Every row gives one point. To make a cloud, some directions were put in groups of two or more. Within a group, all points are equally far from the middle, so they leave a hole (a ring in 2 directions, a hollow ball in 3). The other directions are filled evenly. Then the cloud was stretched, turned, moved and blurred a little. How many holes are there, and how many directions does each take, smallest first?
In the rows, zero is written as 128.

Cloud:
[[ 99 157  91]
 [ 96 128  68]
 [ 66 116 140]
 [122 105 150]
 [103 134 118]
 [135  91 163]
 [106 164 124]
 [112  97 151]
 [122 105 167]
 [110 131 121]
 [117 124 119]
 [104 140  69]
 [ 67 141 119]
 [125 167 102]
 [111 157  54]
 [102 100 128]
 [ 95  61  97]
 [ 89  72 107]
 [ 61 164 129]
 [ 92 146 148]
 [ 62 105 124]
 [ 84 124 113]]
Holes: 0

Cloud:
[[ 95 129 123 170]
 [ 62 134 130 112]
 [ 87  88 108 143]
 [ 77 131 132 157]
 [176 144 115 156]
 [115 136 166 163]
 [158 119 155  69]
 [173 163 144 102]
 [174 118 139  73]
 [ 88 156 106  92]
 [ 93 112 129  71]
 [154  97  85  92]
 [ 82  85 116 138]
 [135 136 116 176]
 [152 178 110 117]
 [131  76  92 128]
 [167 121 144 167]
 [120  82 183 108]
 [128 180 109 109]
 [186 117 137 154]
 [125 129 178 157]
 [195 105 134 136]
 [152 165 160 101]
 [115 127  91  74]
 [103 162  94  95]
 [ 61 117 130 124]
 [ 60 121 131 121]
 [106 148 174 145]
 [175 155 150  96]]
Holes: 2 (2, 2)

Cloud:
[[108  81 100 154]
 [ 93 135 148 136]
 [113 133  94 108]
 [120 120 123 148]
 [112 122  97 134]
 [148 106  80  83]
 [124 157 151  68]
 [169 103 168 108]
 [120 163 157 118]
 [ 88 177 140  83]
 [134 142 185 117]
 [135 128 137 114]
 [ 66  79 131  82]
 [ 97 150 153 118]
 [126 159  97  92]
 [152 123 160 104]
 [ 70 122 145  93]
 [ 91 163 142  58]
 [120 142 153  90]
 [111 169  97  73]
 [120 183 136 128]
 [103  79  91  80]
 [ 66 156 138 129]
 [ 83 164 113  47]
 [125 126  81 139]
 [106 175 119 114]
 [ 77 106 130 178]
 [ 79 127 159  57]
 [ 79 128 162 141]
 [132 123 105 162]]
Holes: 0

Cloud, 47 rows:
[[162 136  64 159 145 130]
 [ 76 151 137 122 124  90]
 [ 49 108 123 102 144 124]
 [155  93 135 139 121  94]
 [123 100 113 112 140  56]
 [170 107  71 131 109 137]
 [150 115 152 111 139 110]
 [ 84 132 130 127 105 116]
 [ 79  89 156 158 165 116]
 [102 108 160 106 135 141]
 [ 71 125  97 129  97  87]
 [112 129  68 192 104 144]
 [115  91 125 174 162 164]
 [157 100 132 217  78 139]
 [117 110  77 164  79 153]
 [182 105 113 145  99  80]
 [ 74 164  83  98 186  98]
 [ 72 102 128 104 135 129]
 [ 73 159  81 118 140 100]
 [148 109 100 166 152  74]
 [130 153 121 155  96  74]
 [ 98  80 127 168 168 130]
 [ 91 119 132 119 137 174]
 [125 106 125 116 151  61]
 [116 135  88 199 123  79]
 [ 95 153  55 136 126  96]
 [139 104 129 207 118 173]
 [133 125  94 164 147  49]
 [131  95 110 117 128  63]
 [ 93 103  99 134 120 157]
 [123  93 158 166 167 146]
 [145  69 109 187 119 106]
 [140 144 145 148 194 108]
 [ 54 126 140 115 130  96]
 [152 132 139 141 157  82]
 [ 96 154 100 125 109  68]
 [131 103 158 127 110 137]
 [149 154 143 109 147  90]
 [ 58 112 136 172 176 136]
 [109 155 141 140 183  71]
 [127 113  76 149 180 116]
 [147 110  77 142 154 146]
 [154  89 156 170 115 131]
 [134 104  74 108 127 104]
 [ 74 163  85 114 144 100]
 [120 113 149 158  86 120]
 [148  97 172 162 133 142]]
Holes: 2 (2, 2)

Cloud, 80 rows:
[[ 81 166 138 120  75  71 123 102]
 [ 90 181  79 100 162 120 138 137]
 [167 130 171 103 137 155  85 140]
 [126 158  82  67 137 100  86  95]
 [109  92 143 168  94 119 159  85]
 [103  93 110  98 135 105  83 202]
 [130  97 101 141 153 164 114 180]
 [161 151 173 118 120 116  80 155]
 [122  64 161 105 105  82 100  92]
 [138 188 154 101 167  74 128 135]
 [137  97  83 109 141 155  88 120]
 [114 186 115 156  54 123 156 111]
 [ 99 186 119  87 122 100 147 154]
 [158  83 129 135 132  81 127 126]
 [120 199 142  85 170 106  72 150]
 [ 96 149  72 110 143 129 159 126]
 [ 95  65 131  87 107 118 104 188]
 [127  89  89 137 138 137 116 102]
 [165  93 150 121  89  98 129  69]
 [107 128 140  89 199 109 121 158]
 [129 101 149 126 197 122 124 130]
 [109 204  90 132  90 134 134 156]
 [ 94 189 150 101 172 116  84 140]
 [141 146 111  92  63 132 158 117]
 [141 185 120 153 164 122 113  99]
 [132  76 145  95 128 106  82 192]
 [144 125 181  82 147 108  75  92]
 [126  68 157 117 140  84 162 106]
 [173 115 133 121 161 123  71 159]
 [149 100 169  72 163  95  99  83]
 [167 175  98 135 121 104 120 117]
 [157 156 158 136 127 123  75 158]
 [120 187 106 132 105 147 160 151]
 [142 193  79  90 135 119 104  94]
 [123  74 144 105 158  88  82 104]
 [135 120 186  72 158 133  83 129]
 [119 125 151 143 163 117  66 154]
 [102  77 146 104 118  90 154 162]
 [ 92 172 111  99  78 110  85  92]
 [124 180 177 122 163 122  99 158]
 [168 140 163 116 118 101  91 163]
 [134 125  96  65 142  70  94 123]
 [164 144 184 106 126 142  91 142]
 [127 163 160  83 144  68 158 102]
 [158 117 168 128  65 123 113 103]
 [141 116 120  46 159  94 105 152]
 [147  83 185  90 129 139  97 161]
 [144 136 204 111  88 114 136  97]
 [146 126 152 135 138  82  90  76]
 [116 142 165  67 141 127 111 170]
 [117 125 149 143 163 117  93 186]
 [121 159  90 110  56 132 100 152]
 [140  57 138 138  98 111 169 115]
 [131 173  62 130 113 102 121 118]
 [172 151 125 119  77 119 132 130]
 [107 102  86 113  84 142  90  96]
 [ 82 120 115 112 133  68 151 110]
 [110 139  80 101 157 153 149 140]
 [ 80 104 147 128 138 113  80 148]
 [127 131 108 105  75 163  83 122]
 [162 122 134 124 133 151  65 148]
 [141  94 154 114  72 162 126 107]
 [132 120 189 129  93 145 158 125]
 [110 141 170  69 100 115  98 123]
 [ 92 145  87 151  85 158  87 151]
 [140 157 159 133 148 115 164  64]
 [120  95 158  77 197 130 100 151]
 [120  63 135 134  94 154 133  92]
 [112  99  72 127  81 112 127  87]
 [ 84 143  77 132 136 136 141  93]
 [150  75 115 116 101 129 169 124]
 [159 198 108 120 117 111 148  93]
 [122 184 115 112  87 121 168  55]
 [157 188 169 123 162 122  87 149]
 [ 86  55 152  92  99 110 110 126]
 [163  68 140 113 125 113 160 121]
 [166 141  90 109 137 126  97 102]
 [117  98 144  96 200 112 116 159]
 [102 151 102 163  66 149 104 141]
 [152  81 144 115 148 162 124 180]]
Holes: 3 (2, 3, 3)
